Each row is a point. Two turns around zero, p and q, are shown by what they do to some points. Write where each new point lands after one turn and then the other. Backwards means that the second turn is done in reverse. Each puzzle has new turns, and all numbers are rounded.

Turn p:
[-0.045 -0.041 -0.003] => [-0.045 -0.041 0.007]
[0.030 0.024 -0.020] => [0.026 0.023 -0.026]
[-0.029 0.016 0.018] => [-0.025 0.017 0.023]
[-0.008 0.031 0.028] => [-0.002 0.031 0.029]
[0.052 -0.031 -0.022] => [0.046 -0.032 -0.031]
Turn q:
[-0.019 -0.018 -0.027] => [-0.020 -0.018 -0.026]
[-0.011 0.003 0.038] => [-0.013 0.009 0.037]
[-0.017 0.015 -0.019] => [-0.014 0.015 -0.022]
[0.061 0.020 -0.019] => [0.064 0.009 -0.017]
[-0.056 -0.037 0.012] => [-0.061 -0.028 0.012]
[0.043 0.017 0.015] => [0.044 0.013 0.016]
Where do these land?
q, then p: [0.029 0.045 -0.012] => [0.032 0.038 -0.022]
q, then p backwards: [-0.007 -0.039 0.003] => [-0.013 -0.037 0.003]
p, then q: [-0.052 0.041 0.011] => [-0.043 0.050 0.013]
p, then q: [0.023 -0.009 0.028] => [0.025 -0.010 0.026]
p, then q: [0.006 -0.038 -0.030] => [-0.004 -0.041 -0.026]

Turn p:
[0.006 -0.074 -0.010 -0.009 0.026 -0.016] => [0.012 -0.073 -0.019 -0.007 0.020 -0.020]
[0.026 -0.026 0.034 -0.014 -0.027 0.008] => [0.033 -0.025 0.037 0.000 -0.020 0.005]
[-0.049 0.048 0.011 0.013 0.025 0.049] => [-0.053 0.040 0.015 0.014 0.032 0.047]
[0.026 0.030 -0.008 0.000 0.056 -0.030] => [0.017 0.033 -0.018 -0.007 0.052 -0.035]
[0.014 -0.010 -0.043 -0.046 -0.028 -0.018] => [0.017 -0.009 -0.028 -0.055 -0.034 -0.006]
[-0.024 0.042 0.011 0.011 -0.026 -0.012] => [-0.028 0.040 0.015 0.008 -0.026 -0.008]
[0.003 -0.009 0.006 0.045 -0.027 0.021] => [0.003 -0.005 -0.001 0.048 -0.025 0.019]
Turn q:
[-0.069 0.017 0.019 0.031 -0.019 -0.001] => [-0.068 0.017 0.018 0.037 -0.009 -0.004]
[0.006 0.034 -0.010 -0.004 0.015 -0.021] => [0.012 0.033 -0.009 0.001 0.014 -0.021]
[0.042 0.044 0.024 0.015 0.004 -0.006] => [0.045 0.039 0.025 0.020 0.006 0.004]
[-0.010 -0.063 -0.055 -0.007 -0.027 0.020] => [-0.016 -0.060 -0.052 -0.016 -0.037 0.008]
[-0.002 -0.046 -0.020 -0.021 0.018 0.046] => [-0.007 -0.046 -0.030 -0.026 0.014 0.039]
[0.017 0.024 0.049 -0.046 -0.011 0.005] => [0.012 0.032 0.047 -0.042 -0.002 0.019]
[0.017 -0.010 -0.007 0.030 0.021 -0.042] => [0.024 -0.015 0.000 0.025 0.015 -0.044]
Where do these land?
p, then q: [-0.035 -0.024 0.004 -0.002 0.038 -0.033] => [-0.031 -0.025 -0.002 -0.009 0.030 -0.043]
q, then p: [0.038 -0.026 0.006 0.014 -0.071 -0.018] => [0.036 -0.019 0.026 0.015 -0.071 -0.006]
q, then p: [0.031 0.002 -0.022 0.034 0.007 0.031] => [0.030 -0.001 -0.033 0.031 0.001 0.026]
q, then p: [0.037 0.018 0.036 -0.046 -0.014 0.028] => [0.034 0.020 0.046 -0.029 0.005 0.039]
p, then q backwards: [-0.014 0.012 0.025 0.025 0.018 0.032] => [-0.016 0.016 0.028 0.028 0.017 0.024]
q, then p: [-0.044 -0.034 -0.001 -0.012 -0.007 0.003] => [-0.042 -0.035 0.003 -0.015 -0.007 0.001]
q, then p: [-0.014 0.053 -0.047 -0.014 0.029 -0.043] => [-0.013 0.056 -0.044 -0.027 0.012 -0.044]

Turn p:
[-0.029 0.006 0.020 -0.027 -0.013 -0.007 0.007 0.013 0.026] => [-0.023 -0.001 0.009 -0.029 -0.009 -0.011 0.012 0.002 0.036]
[0.058 0.047 0.005 -0.043 0.027 0.017 0.054 0.020 -0.035] => [0.056 0.054 0.004 -0.054 0.004 0.002 0.044 0.008 -0.046]
[-0.045 0.005 -0.004 0.018 -0.027 -0.025 -0.054 -0.004 -0.016] => [-0.060 -0.002 -0.013 0.021 -0.016 -0.021 -0.045 -0.007 0.000]
[0.042 -0.008 0.041 -0.021 0.045 -0.001 0.004 0.037 0.000] => [0.045 0.002 0.053 -0.037 0.020 -0.015 -0.006 0.020 -0.012]
[-0.037 -0.016 -0.046 0.013 0.028 -0.009 0.011 -0.021 -0.012] => [-0.021 -0.028 -0.041 0.022 0.039 -0.010 0.016 -0.002 -0.015]
[-0.009 0.002 -0.036 0.015 -0.012 -0.012 -0.050 -0.040 0.025] => [-0.011 -0.006 -0.038 0.033 0.007 0.003 -0.044 -0.037 0.025]
[-0.008 -0.038 -0.007 0.014 -0.032 -0.024 -0.004 -0.037 -0.021] => [-0.012 -0.042 -0.015 0.031 -0.034 -0.007 -0.002 -0.025 -0.016]
[0.044 -0.002 0.016 -0.048 0.019 0.071 0.029 0.036 -0.015] => [0.039 0.014 0.028 -0.066 0.010 0.059 0.022 0.026 -0.026]
[-0.018 -0.015 -0.020 0.022 -0.034 -0.037 -0.014 -0.015 0.039] => [-0.010 -0.023 -0.027 0.036 -0.022 -0.020 -0.015 -0.007 0.046]
[-0.029 -0.006 -0.028 0.063 -0.038 -0.020 -0.025 0.016 0.017] => [-0.031 -0.004 -0.025 0.063 -0.019 -0.008 -0.029 0.033 0.027]
[0.031 0.027 0.058 -0.006 0.036 0.047 0.041 -0.005 -0.007] => [0.028 0.038 0.064 -0.019 0.021 0.027 0.046 -0.010 -0.019]
Turn q:
[0.024 -0.001 -0.038 -0.012 -0.055 -0.028 -0.048 0.015 -0.016] => [0.003 0.014 -0.035 -0.022 -0.047 -0.033 -0.057 0.013 -0.012]
[-0.028 -0.029 0.027 0.003 0.001 0.015 0.028 -0.049 0.003] => [-0.007 -0.036 0.014 0.012 0.010 0.007 0.028 -0.056 0.004]
[0.054 -0.015 0.004 0.000 -0.020 0.034 -0.058 0.032 -0.020] => [0.042 -0.014 0.002 -0.005 -0.018 0.018 -0.069 0.032 -0.034]
[0.009 0.017 -0.050 0.004 0.008 -0.011 0.045 0.014 0.040] => [0.004 0.016 -0.039 -0.016 0.005 0.003 0.035 0.027 0.053]
[-0.038 0.009 0.028 0.007 0.001 0.050 -0.025 -0.013 -0.023] => [-0.025 -0.010 0.019 0.032 -0.005 0.045 -0.009 -0.021 -0.039]
[-0.027 0.013 0.082 0.044 0.005 0.032 0.021 -0.005 -0.003] => [-0.002 -0.022 0.069 0.064 -0.006 0.025 0.032 -0.010 -0.007]
[0.023 0.031 -0.025 -0.002 0.032 -0.034 0.025 -0.022 0.016] => [0.017 0.046 -0.020 -0.002 0.032 -0.019 0.022 -0.004 0.032]
[0.011 -0.014 -0.033 -0.051 -0.020 -0.025 0.001 0.020 -0.040] => [0.004 0.011 -0.026 -0.060 -0.021 -0.028 -0.001 0.006 -0.037]
[-0.008 -0.011 0.001 -0.059 -0.017 -0.017 -0.023 0.004 0.012] => [-0.021 0.008 0.013 -0.056 -0.012 -0.007 -0.026 -0.015 0.000]
[-0.020 0.001 0.003 0.065 0.065 -0.016 0.034 0.004 0.033] => [-0.015 -0.012 0.003 0.052 0.062 -0.010 0.044 0.029 0.040]
Where do these land?
q, then p: [0.015 0.014 0.042 0.036 -0.038 -0.042 -0.004 0.036 0.037] => [0.001 0.006 0.040 0.016 -0.045 -0.034 -0.022 0.026 0.056]
q, then p: [-0.057 -0.004 0.023 -0.008 0.047 0.007 -0.017 -0.024 -0.002] => [-0.046 -0.011 0.027 0.012 0.049 -0.003 0.026 -0.021 -0.019]
q, then p: [0.044 -0.013 -0.033 0.001 -0.046 0.027 -0.032 0.004 -0.027] => [0.018 -0.003 -0.038 -0.003 -0.036 0.028 -0.058 0.002 -0.025]
p, then q: [0.026 -0.017 -0.035 -0.018 -0.006 -0.016 -0.025 0.033 -0.021] => [0.004 0.004 -0.024 -0.031 -0.009 -0.012 -0.042 0.024 -0.029]
q, then p: [0.037 -0.031 -0.042 -0.032 -0.045 0.005 -0.027 -0.044 -0.042] => [0.019 -0.014 -0.063 -0.008 -0.027 0.009 -0.044 -0.053 -0.038]
q, then p: [-0.027 -0.018 0.016 -0.002 0.064 0.003 0.029 -0.028 0.036] => [0.008 -0.022 0.030 0.002 0.067 -0.002 0.044 -0.015 0.015]
p, then q: [-0.025 0.000 0.041 -0.014 0.065 0.031 0.025 -0.007 0.029] => [0.006 0.000 0.055 -0.011 0.059 0.019 0.043 -0.014 0.011]
p, then q backwards: [-0.061 -0.034 0.002 0.009 0.044 0.050 0.024 -0.023 0.003] => [-0.058 -0.029 0.013 0.008 0.065 0.032 0.025 -0.002 0.015]
q, then p backwards: [-0.001 0.043 -0.016 0.022 -0.016 -0.029 0.006 0.018 0.037] => [-0.015 0.034 0.000 0.023 -0.033 -0.014 0.007 0.029 0.037]
q, then p: [0.007 0.019 0.017 0.021 -0.021 -0.046 0.037 0.033 -0.008] => [0.013 0.014 0.008 0.004 -0.044 -0.044 0.024 0.031 0.020]
p, then q: [0.039 0.007 -0.026 0.006 -0.007 0.025 -0.027 -0.028 -0.055] => [0.023 0.014 -0.037 0.028 -0.012 0.017 -0.021 -0.018 -0.059]
q, then p: [0.004 0.035 0.012 -0.020 -0.041 -0.014 0.011 0.030 0.011] => [-0.011 0.030 0.005 -0.021 -0.049 0.000 0.006 0.006 0.029]

Turn p:
[-0.012 -0.014 0.037 -0.012 -0.030 0.065 0.006 -0.029 0.038 -0.010 -0.026 0.005] => [-0.062 -0.012 0.022 0.012 -0.012 0.036 -0.030 -0.048 0.025 -0.005 -0.003 0.014]
[0.032 -0.014 -0.009 -0.004 -0.017 -0.011 0.023 0.040 0.026 0.023 -0.009 -0.065] => [-0.028 0.000 0.002 0.021 -0.007 0.003 -0.002 0.039 -0.015 0.057 0.020 -0.052]
[-0.019 0.002 0.000 -0.056 0.007 0.014 0.067 0.016 -0.042 -0.019 0.039 0.031] => [-0.013 0.004 0.041 -0.041 -0.057 0.006 0.047 0.024 -0.031 -0.043 0.003 0.025]
[0.079 -0.018 -0.012 0.009 0.009 0.004 0.000 0.028 0.019 0.024 0.071 -0.019] => [0.045 0.017 -0.007 0.016 -0.020 0.043 0.003 0.003 -0.054 0.045 0.059 -0.027]
[-0.028 0.004 -0.014 0.000 0.022 0.031 0.028 0.029 -0.040 -0.043 -0.061 0.013] => [-0.033 -0.050 0.003 -0.010 0.013 0.010 0.013 0.043 0.009 -0.067 -0.032 -0.004]
[0.009 -0.010 0.059 0.032 0.000 0.040 -0.025 -0.052 -0.007 0.025 -0.013 -0.024] => [-0.019 0.016 0.010 0.022 0.036 0.022 -0.040 -0.066 -0.025 0.006 -0.038 -0.009]
[-0.018 -0.010 0.033 0.024 0.018 -0.005 -0.015 -0.027 0.040 -0.016 -0.007 -0.021] => [-0.015 0.008 -0.001 0.037 0.030 -0.006 0.016 -0.046 0.024 0.005 -0.001 -0.011]
[0.017 0.013 -0.007 0.061 -0.043 -0.031 0.027 0.014 0.007 0.011 0.002 0.040] => [0.021 0.060 -0.029 0.028 -0.014 0.019 -0.025 0.045 0.026 -0.011 -0.003 0.012]
[0.002 -0.027 -0.012 -0.059 0.005 -0.025 -0.004 -0.032 -0.001 -0.015 -0.017 0.012] => [0.021 -0.035 0.051 -0.014 -0.016 -0.018 0.013 -0.007 0.027 0.019 -0.013 0.014]
[0.007 0.079 -0.018 -0.002 0.013 -0.042 -0.030 -0.015 0.017 0.001 0.004 0.006] => [0.037 0.024 -0.042 -0.056 0.016 -0.018 0.012 -0.012 0.042 0.013 0.003 -0.020]
[-0.024 -0.007 -0.072 -0.011 -0.015 -0.029 0.005 0.043 -0.061 -0.035 0.032 0.000] => [0.034 -0.034 -0.027 -0.006 -0.054 -0.055 0.020 0.059 -0.028 -0.032 0.004 0.006]
[-0.015 -0.020 0.008 0.014 0.032 0.034 -0.028 -0.043 0.011 0.062 0.009 0.002] => [-0.006 0.000 -0.009 0.004 0.043 0.017 -0.006 -0.047 -0.033 0.037 -0.017 0.049]
[-0.028 0.024 0.007 0.003 -0.001 -0.045 -0.053 0.028 -0.008 -0.007 -0.024 0.021] => [0.019 0.003 -0.011 -0.017 0.041 -0.056 -0.021 0.014 0.032 -0.024 0.016 0.003]
Turn q:
[-0.008 -0.021 0.023 -0.007 -0.004 0.017 -0.030 0.046 -0.017 0.010 -0.011 -0.029] => [-0.006 -0.005 0.017 -0.015 -0.028 -0.020 -0.020 0.031 -0.033 0.036 0.002 0.015]
[0.039 0.003 -0.020 0.055 -0.027 -0.030 -0.003 -0.056 0.002 -0.019 -0.006 -0.001] => [-0.002 -0.026 -0.012 0.038 0.035 0.004 -0.029 -0.055 -0.002 -0.038 -0.036 -0.004]
[0.001 -0.024 0.040 -0.016 -0.020 -0.025 0.000 0.084 0.010 0.046 -0.024 0.010] => [0.007 0.015 -0.010 -0.018 -0.026 -0.066 0.030 0.054 -0.023 0.035 -0.042 0.018]
[0.034 -0.001 -0.034 -0.009 0.008 0.050 0.056 -0.030 -0.020 -0.014 0.019 0.022] => [0.048 -0.012 -0.002 0.031 -0.003 0.068 0.024 -0.002 0.002 -0.022 0.015 -0.033]
[-0.010 -0.006 0.004 0.018 0.035 0.014 0.018 -0.021 -0.015 0.023 0.060 0.019] => [0.004 -0.023 -0.033 0.009 0.034 0.014 0.028 -0.001 -0.005 0.015 0.053 -0.023]
[0.016 -0.026 -0.046 -0.007 -0.031 0.008 -0.022 -0.049 0.019 -0.009 0.032 -0.006] => [-0.015 -0.045 -0.018 0.021 -0.035 0.029 -0.004 -0.054 0.020 -0.011 0.002 0.002]
[-0.019 -0.028 0.073 -0.005 0.000 -0.014 -0.007 0.042 0.030 -0.017 -0.035 -0.028] => [-0.005 -0.014 0.058 -0.039 0.002 -0.062 0.005 0.035 -0.010 0.005 -0.016 0.033]
[-0.011 0.057 -0.010 -0.031 -0.015 0.015 0.024 -0.051 -0.042 0.015 0.038 0.044] => [0.005 0.053 -0.034 0.029 0.015 0.058 0.043 -0.033 -0.007 -0.012 0.042 0.014]
[-0.037 0.019 -0.023 0.015 -0.009 0.055 0.022 -0.030 -0.063 -0.001 0.017 0.041] => [-0.021 0.019 -0.009 0.045 0.026 0.085 0.018 0.016 -0.022 0.008 0.030 -0.003]
[-0.013 -0.003 -0.011 0.003 -0.011 -0.048 -0.001 0.065 0.003 -0.035 0.006 -0.032] => [-0.036 0.006 0.003 -0.045 -0.026 -0.037 -0.012 0.017 -0.031 -0.029 -0.024 -0.032]
[0.004 -0.004 0.005 0.014 0.034 -0.008 -0.038 0.057 0.049 0.027 -0.052 -0.025] => [0.004 0.006 0.014 -0.016 -0.014 -0.068 -0.049 0.041 0.038 0.035 -0.024 -0.007]
[0.005 0.026 -0.026 0.011 -0.013 -0.006 0.020 -0.058 0.033 0.007 -0.004 -0.048] => [-0.001 0.006 0.032 0.028 0.003 -0.005 -0.007 -0.073 0.028 -0.005 -0.001 -0.031]
[-0.009 0.008 0.046 -0.002 0.011 -0.009 -0.040 0.062 0.066 -0.023 -0.032 0.011] => [-0.012 0.005 0.021 -0.023 -0.015 -0.074 -0.019 0.060 0.035 -0.023 -0.005 0.038]
[-0.030 -0.008 -0.035 -0.025 0.016 -0.011 0.030 -0.062 -0.042 -0.004 0.001 0.043] => [-0.008 0.011 -0.022 -0.017 0.037 0.084 0.034 -0.026 0.018 0.004 -0.005 -0.002]
[0.038 0.008 0.014 -0.013 0.027 -0.006 -0.029 0.000 -0.014 -0.007 -0.008 -0.021] => [0.036 0.002 -0.004 -0.025 -0.002 -0.010 -0.042 -0.010 -0.009 0.001 0.010 0.014]
Where do these land?
q, then p: [-0.064 -0.015 0.010 -0.013 0.038 -0.064 -0.022 -0.020 -0.029 0.005 -0.010 0.017] => [-0.024 -0.030 0.018 -0.066 0.020 -0.010 0.051 -0.004 0.003 0.019 0.001 0.051]
q, then p backwards: [0.016 0.028 0.014 -0.015 -0.038 0.020 0.001 -0.009 0.009 -0.019 -0.050 -0.009] => [0.000 -0.034 0.032 0.005 -0.021 -0.014 0.020 -0.031 -0.021 -0.002 0.007 0.040]
p, then q: [0.030 0.003 -0.008 0.057 -0.024 -0.046 -0.021 -0.040 -0.028 -0.008 0.016 0.009] => [0.035 0.014 -0.014 0.034 -0.003 -0.017 -0.067 -0.025 0.006 -0.025 -0.036 -0.002]
p, then q backwards: [-0.028 0.019 0.006 0.013 0.038 0.003 -0.022 0.019 0.001 -0.036 0.012 -0.007] => [0.008 0.010 0.013 0.014 0.005 -0.029 0.023 -0.014 0.016 -0.011 0.048 0.017]
q, then p: [-0.004 0.018 0.015 -0.020 -0.021 -0.003 -0.025 0.003 -0.003 0.001 0.019 -0.035] => [0.018 0.027 0.004 -0.015 -0.024 -0.028 -0.014 -0.017 0.001 -0.008 -0.015 0.016]
p, then q: [0.026 -0.071 0.025 0.002 -0.040 -0.012 -0.022 0.030 -0.020 -0.012 0.007 0.017] => [-0.013 -0.035 -0.028 0.012 0.022 -0.042 -0.034 0.011 -0.051 -0.019 0.013 0.037]
p, then q backwards: [-0.021 0.030 0.004 0.016 -0.042 0.010 -0.010 -0.056 0.016 -0.017 0.005 0.057] => [0.027 0.028 -0.027 -0.046 -0.014 -0.024 -0.046 -0.036 0.029 -0.012 -0.027 0.018]
p, then q: [0.009 -0.115 0.010 0.013 0.023 0.024 -0.016 0.003 -0.007 -0.031 0.011 -0.014] => [-0.002 -0.079 -0.003 0.028 0.075 0.001 -0.011 0.018 -0.057 0.006 -0.006 0.006]
p, then q: [0.007 0.036 0.012 -0.005 0.019 -0.007 0.019 0.019 0.008 -0.032 0.014 -0.011] => [0.004 0.007 0.032 -0.010 -0.020 0.002 0.015 -0.019 -0.010 -0.022 0.019 -0.031]
p, then q: [-0.010 0.037 -0.026 0.008 -0.030 0.020 0.017 0.013 -0.029 -0.019 0.001 -0.011] => [-0.033 0.012 0.014 -0.011 -0.046 0.021 -0.011 -0.002 -0.009 -0.012 -0.028 -0.005]
p, then q: [-0.055 0.033 0.012 0.020 0.003 0.024 0.017 0.018 0.067 -0.015 -0.023 -0.027] => [-0.065 0.004 0.024 -0.005 0.010 0.009 0.027 -0.003 0.051 0.003 0.024 -0.054]
q, then p backwards: [0.031 0.032 -0.074 -0.006 -0.006 0.003 0.078 0.013 -0.017 0.079 -0.011 0.001] => [0.063 0.024 0.001 0.066 0.003 -0.053 0.035 -0.044 0.014 -0.018 0.027 -0.065]
p, then q: [0.025 0.029 0.016 -0.009 0.110 0.013 -0.015 0.004 0.000 0.102 0.016 0.020] => [0.095 0.043 -0.032 -0.034 0.020 0.063 0.018 0.028 0.009 0.047 0.065 -0.016]
p, then q backwards: [0.013 -0.026 -0.027 -0.034 -0.024 0.000 -0.023 -0.002 0.051 0.006 -0.026 0.008] => [-0.014 -0.031 -0.003 -0.001 0.029 0.040 -0.041 -0.023 0.028 0.021 -0.006 -0.012]
p, then q: [0.023 -0.038 0.012 -0.026 -0.006 0.017 0.043 0.006 -0.020 -0.004 0.018 -0.016] => [-0.006 0.001 0.027 0.020 0.008 -0.001 0.016 0.012 -0.061 0.012 0.001 0.024]
